Rows are points. Two turns around zero, p and q, are shown by what they do to some points. Where does a point land after both, in the order given? Backwards means that the second turn is done in reverse. Each puzzle has new turns, and all numbers are rounded.

Turn p:
[0.9 4.8 0.8] -> [-2.0  0.3  4.5]
[ 3.6 -3.6  1.9] -> [ 5.4  0.1 -0.4]
[-2.2  0.1 -2.2] -> [-2.4  0.6 -1.8]
[-3.6 -1.1  2.3] -> [-0.9 -4.0 -1.6]
[ 0.9 -0.7 -1.3] -> [ 0.5  1.5 -0.6]
[ 0.4  0.4 -1.5] -> [-0.6  1.5 -0.1]
Turn q:
[ 0.8  0.2 -4.1] -> [ 4.0 -1.1 -0.2]
[-0.6 -2.1 -2.9] -> [ 1.9 -3.1  0.2]
[-3.6  0.5  1.7] -> [-2.7 -0.6 -2.9]
[3.0 1.2 3.8] -> [-2.1  3.9  2.4]
[0.3 0.2 1.5] -> [-1.2  0.9  0.4]
Where do these land?
p, then q: [1.1 1.5 1.8] -> [-2.2  0.6  1.3]
p, then q: [-0.5  2.0 -5.5] -> [ 0.5  1.5 -5.7]
p, then q: [-2.1  2.3  1.7] -> [-2.7 -2.3 -0.2]
p, then q: [ 0.5 -3.3  1.2] -> [ 2.5 -0.3  2.5]
p, then q backwards: [ 0.9 -2.5  0.8] -> [-0.3  1.0 -2.6]

Turn p:
[-2.8  2.2  3.9  4.2] -> [-0.5  4.0  2.6  4.8]
[ 1.0 -2.5  3.2 -0.4] -> [ 1.4 -2.4  2.9  1.1]
[-0.1  1.5 -2.6 -2.6] -> [ 0.7  0.8 -2.3 -3.1]
[ 2.5  0.2 -2.9 -1.1] -> [-0.1 -1.8 -3.3 -1.5]
[-0.5 -1.4 -1.6 -0.1] -> [-1.6 -0.7  0.0 -1.3]
Turn q:
[ 3.6 -3.8 -0.7 -1.8] -> [ 3.7 -2.1  2.1 -2.9]
[-0.9  3.1 -0.2  1.8] -> [-2.1  2.6 -1.5  0.6]
[1.0 1.4 3.4 0.8] -> [0.2 2.6 2.2 1.8]
[-1.9  1.5  0.0 -3.5] -> [-3.5 -2.0  1.3  0.2]
[-1.7 -2.0 -2.5  2.7] -> [ 1.6 -0.9 -4.1  0.2]
Where do these land?
q, then p: [ 2.2 -5.0  1.1 -0.6] -> [ 1.9 -4.9 -0.2  1.8]
q, then p: [-0.5  1.6 -1.9 -1.2] -> [-0.3  1.1  1.1 -2.3]
q, then p: [ 0.2  2.8  2.5 -0.3] -> [0.6 3.1 1.0 1.9]
q, then p backwards: [-0.8  3.6 -3.6  2.5] -> [-1.1  2.6 -4.9  0.7]
p, then q backwards: [-1.0 -3.0  1.8 -0.4] -> [ 1.0 -0.5  1.5 -3.1]

Turn p:
[-1.7  1.7 -1.5  3.5  0.8 -3.0] -> [-0.3 -1.9  3.1  2.0 -0.9 -3.5]
[-3.1  3.1 -1.6  0.6 -1.9  1.1] -> [-1.8 -2.0 -0.9  0.0 -4.1 -1.4]
[ 1.5  3.3  1.2  2.7 -1.7 -0.7] -> [-3.1  1.4  3.2 -0.2 -1.7 -0.6]
[ 3.0 -3.6 -1.2  1.7  1.0 -1.6] -> [3.9 1.6 2.8 0.7 1.8 0.6]
[ 1.9  1.5  0.4 -0.7  2.5  2.2] -> [-1.4  2.3 -1.5  2.5  0.5  1.3]
[-3.4 -1.6  1.9 -1.0 -1.8  1.2] -> [-0.5 -3.5 -1.4 -2.4  0.1  1.7]
[ 0.2 -2.2  3.9 -4.0 -2.5 -1.5] -> [-0.5  0.1 -1.4 -5.5  3.3  0.9]
[ 1.5 -2.0 -3.2 -2.7  3.5  2.2] -> [ 3.6  2.0 -3.8  2.9  0.8  0.8]
Turn q:
[-3.9  0.9 -1.9 -1.0 -1.9 -2.2] -> [-2.4 -3.6 -2.8  0.4  1.2  1.1]
[-1.9  2.5 -1.5 -1.2  1.0  2.0] -> [ 0.0  1.4 -3.7 -0.1  1.5  0.7]
[-1.2 -0.6 -0.4  2.1  0.2  1.9] -> [ 1.5  0.4 -0.6  2.4 -0.4  1.1]
[-2.4 -1.9  1.4 -1.9 -1.5 -1.3] -> [-1.4 -2.4  1.5 -0.3  2.1  2.1]
[ 2.6 -3.5 -1.2 -1.5  3.1 -5.4] -> [-1.2 -2.2  3.6 -0.2  2.1 -6.1]
[ 2.1 -0.2 -0.9  2.8 -1.0  0.0] -> [ 1.5 -0.4  0.3  0.7 -3.2 -1.1]
[0.2 2.1 5.7 0.0 0.2 6.8] -> [ 1.5  6.8  0.9 -0.9 -0.5  5.7]
[ 3.2 -2.0 -1.5 -0.9 -0.9 -1.5] -> [ 1.6 -2.0  1.7 -2.0 -0.6 -2.6]
[ 1.3  2.6  0.4  1.6  0.8 -0.3] -> [-1.1  2.0 -0.8  0.1 -2.2 -1.0]
Where do these land?
p, then q: [-0.1 -2.2 -1.7  0.6  3.3 -1.8] -> [ 0.1  1.4  2.1  1.3 -1.9 -3.2]
q, then p: [ 2.4  0.9 -0.4 -1.3  2.1  0.0] -> [-1.1  1.1 -0.5 -0.5  1.0 -3.0]
p, then q: [-0.2 -3.8 -1.2 -3.4  2.2  1.9] -> [ 4.0  1.2 -1.6 -0.4 -0.5 -4.0]
q, then p: [-1.7  2.8 -1.5  0.9 -5.7  1.5] -> [ 3.9  0.6 -2.3 -1.5 -4.2  2.8]
q, then p: [-2.5  3.5  2.3  1.5 -1.5 -1.4] -> [-0.2 -3.7 -1.4 -0.3 -3.7  0.8]
q, then p backwards: [ 0.9 -2.9  0.1  1.0  3.7  1.9] -> [ 2.8 -1.1 -1.9  1.3  2.7 -2.4]
p, then q: [ 1.2  1.6  2.3  0.7 -4.2 -1.9] -> [-3.0  0.1  0.3 -2.4  2.8  2.9]

Turn p:
[ 2.2 -0.7  1.3 -0.7 -1.1  2.3 -0.5  1.6  0.6] -> [ 2.3 -1.7  2.5 -0.8  0.1  0.5  1.2  0.6  0.3]
[-3.6 -1.2 -1.8  1.8  3.0 -1.1 -2.1  1.7 -1.0] -> [-2.8 -1.7 -1.3 -0.5  1.8 -0.5 -4.3 -2.1 -0.4]
[ 2.7  1.5 -1.9 -1.1 -4.0  3.9  2.2 -0.3 -5.7] -> [-2.2 -2.1  2.1  1.2 -0.4  1.6  6.9  1.3 -4.0]
[-3.3 -0.2 -3.6  2.5 -0.6  3.9  2.3 -2.1  2.6] -> [-2.5  0.9  1.7  3.7 -0.7  1.7  0.8 -5.4  2.4]
[-3.4 -0.1  2.9  1.1 -1.6 -4.4  1.2  1.6 -2.0] -> [-2.0  0.3 -1.5  2.0  2.2 -4.5 -1.6  3.6  0.4]
[ 1.5 -0.9  0.4 -3.6  1.4  0.7 -4.2  0.1  2.6] -> [ 2.4 -1.5  0.4 -4.5 -3.0  0.8 -1.6 -0.3  1.4]
[ 1.7 -0.8 -0.2  2.6  0.0 -1.1 -1.8 -0.6 -0.5] -> [ 1.1  1.0  0.9  0.0  0.2 -0.5 -1.7 -0.5 -3.0]
[ 0.4 -0.1  4.8  0.1  4.7 -0.3 -0.7  0.7 -3.3] -> [ 1.6 -0.5 -2.7 -4.1  4.8 -2.5  0.5  0.1 -1.0]
[ 1.5 -0.5 -0.7 -1.2  0.7 -0.1  3.8  2.7  1.2] -> [ 1.9 -1.6 -1.4  2.3  1.2  2.8  0.7  1.5  1.6]
[ 1.7 -2.2  1.3 -1.7  1.2  1.9  0.7 -4.9  2.0] -> [ 3.7  1.3 -1.4 -0.9 -2.8 -0.9  2.6 -3.4  0.9]
[ 0.0  1.5 -1.0  3.0  0.6 -3.6 -0.4 -1.2  3.9] -> [ 0.5  4.7 -0.2  1.4 -0.5  1.0 -4.1  0.0  0.5]
[-1.5  3.8 -1.4 -2.9 -4.2 -2.0 -0.5  0.7 -0.6] -> [-4.1  0.6  0.9  0.0 -2.8  0.5  0.7  4.7  0.9]
Turn q:
[-1.6 -1.6 -0.7 -1.6  0.0 -1.8 -1.1 -3.0 -1.5] -> [-0.2 -0.6 -3.0 -1.2 -0.2 -2.2 -0.2 -1.1 -2.6]
[-0.5 -1.9 -1.7  3.3 -1.8 -2.6  0.6  0.0 -2.7] -> [-3.9 -2.7 -1.6  2.6  0.2 -0.9  0.5  1.1 -1.1]
[-0.4 -0.3 -0.1 -0.5  0.5  0.0  2.7 -0.8 -2.3] -> [-1.4  0.5  0.4 -1.1  1.0 -1.4  1.2  1.8 -1.7]
[ 1.1 -2.3  4.3 -2.1  2.3 -1.2  1.3  0.5 -1.3] -> [ 1.7 -2.1  3.7 -2.0  0.7 -1.0 -0.6  0.1 -3.5]
[-0.5 -2.2 -1.6  2.1 -5.4 -0.8  1.7 -2.7  1.7] -> [-4.7  0.3 -2.4  1.2 -2.2  2.8  2.4 -2.1 -1.8]
[ 4.3  3.4  3.3 -3.7  5.1 -0.4 -2.0  1.9 -0.2] -> [ 6.6  0.7  4.9 -0.5 -1.3 -3.2 -2.4  1.1  0.9]
[-0.1 -0.6 -2.3 -1.5 -0.9 -1.2  2.8 -0.1 -0.3] -> [-2.1 -0.2 -0.7 -2.0 -1.9 -0.6  1.7  1.7 -0.3]
[ 3.5  1.8  1.4 -0.7  4.4  4.6 -2.7  0.8  0.2] -> [ 6.9  2.2  1.8  1.4  1.6  0.9 -1.0  1.9  0.9]
[-2.4 -1.2 -1.5  2.5  0.7 -2.3  1.9 -2.1  2.8] -> [-1.8 -1.9 -1.5 -0.3  0.5 -0.4  4.4 -2.7  1.0]
[ 0.2  1.2 -1.7 -0.1 -1.5  3.7 -4.2  4.8  2.8] -> [ 2.0  0.6 -1.1  0.8 -0.7  4.7 -3.8  0.6  5.0]
[-4.5 -1.2 -0.5  1.6 -1.9 -0.8  2.1 -1.4 -0.8] -> [-4.6 -0.5 -2.0 -1.2  2.3 -0.2  1.2 -1.4 -0.7]
[ 0.8  4.8  1.0  0.7 -1.3  2.8 -3.2  2.2  1.5] -> [ 1.5  3.5  1.3  2.3  0.0  1.5 -3.4 -1.0  4.0]
Where do these land?
q, then p: [ 3.8  1.5 -1.1 -1.3 -2.4  3.4 -1.4  1.1 -4.3] -> [-2.4 -0.7  4.8 -2.1  2.9  1.6 -2.0  2.6 -1.6]
q, then p: [ 4.3 -0.3  0.8 -1.3 -0.4  1.8 -1.4 -2.0  1.7] -> [ 0.6  1.2  3.0  0.2  0.6  0.9  3.3  1.3 -2.8]
q, then p: [-1.3  0.1 -3.2  0.8  3.3 -2.9  1.3  2.3  1.8] -> [ 3.2 -1.2 -1.7  3.4 -1.8  0.3 -1.9  0.3  3.1]
q, then p backwards: [ 0.1  3.8  1.3 -1.6  4.8 -2.6  0.0 -0.8  0.9] -> [-0.6 -2.4  5.5  0.5 -1.2  2.0 -1.4 -1.8  1.6]
q, then p: [-3.0  0.6  0.7 -0.3 -0.8  5.5 -2.0 -1.1  1.2] -> [-1.0  1.5  0.1 -3.9 -0.2  4.4  1.5 -2.7  0.1]
p, then q: [-2.9 -1.3 -0.7 -2.2 -0.8 -2.9  0.2  0.8  1.4] -> [-1.2 -2.3 -2.3  0.8 -1.4  2.0 -0.9 -1.7  2.3]
q, then p: [-1.4  0.8  1.3  0.6 -1.2 -2.4 -1.4  2.6  1.3] -> [ 1.0  0.8  0.8 -0.7 -2.2 -2.7 -1.5 -1.9  1.2]
q, then p: [ 5.9 -1.0 -0.5  1.6 -3.1 -2.7  6.4 -0.7 -0.1] -> [-2.4 -1.2  2.1  5.1  4.0 -4.7  3.1  2.8  1.8]
p, then q backwards: [-3.0 -1.3  0.5  1.6  0.1  4.8 -2.3  1.6 -4.6] -> [-3.7 -2.0  3.8  1.9  1.2 -4.4  2.9  0.1 -0.4]
q, then p: [ 1.3 -2.0  0.0  0.1  1.5  0.2  2.4  1.6 -1.4] -> [ 1.2 -3.0 -0.5  0.4  2.3 -0.7  0.2  1.1  0.6]
q, then p: [-0.6 -1.0  1.2  2.9  1.3 -1.0 -0.6 -5.9  1.6] -> [-0.4  3.1 -3.6  2.8  0.6  0.3  2.4 -2.2 -3.2]
p, then q: [-3.2  0.1 -0.5 -0.8 -2.2 -1.4 -1.1  0.6  0.5] -> [-1.6 -1.8 -0.8 -0.4  0.1  0.7 -1.7 -2.8  1.4]
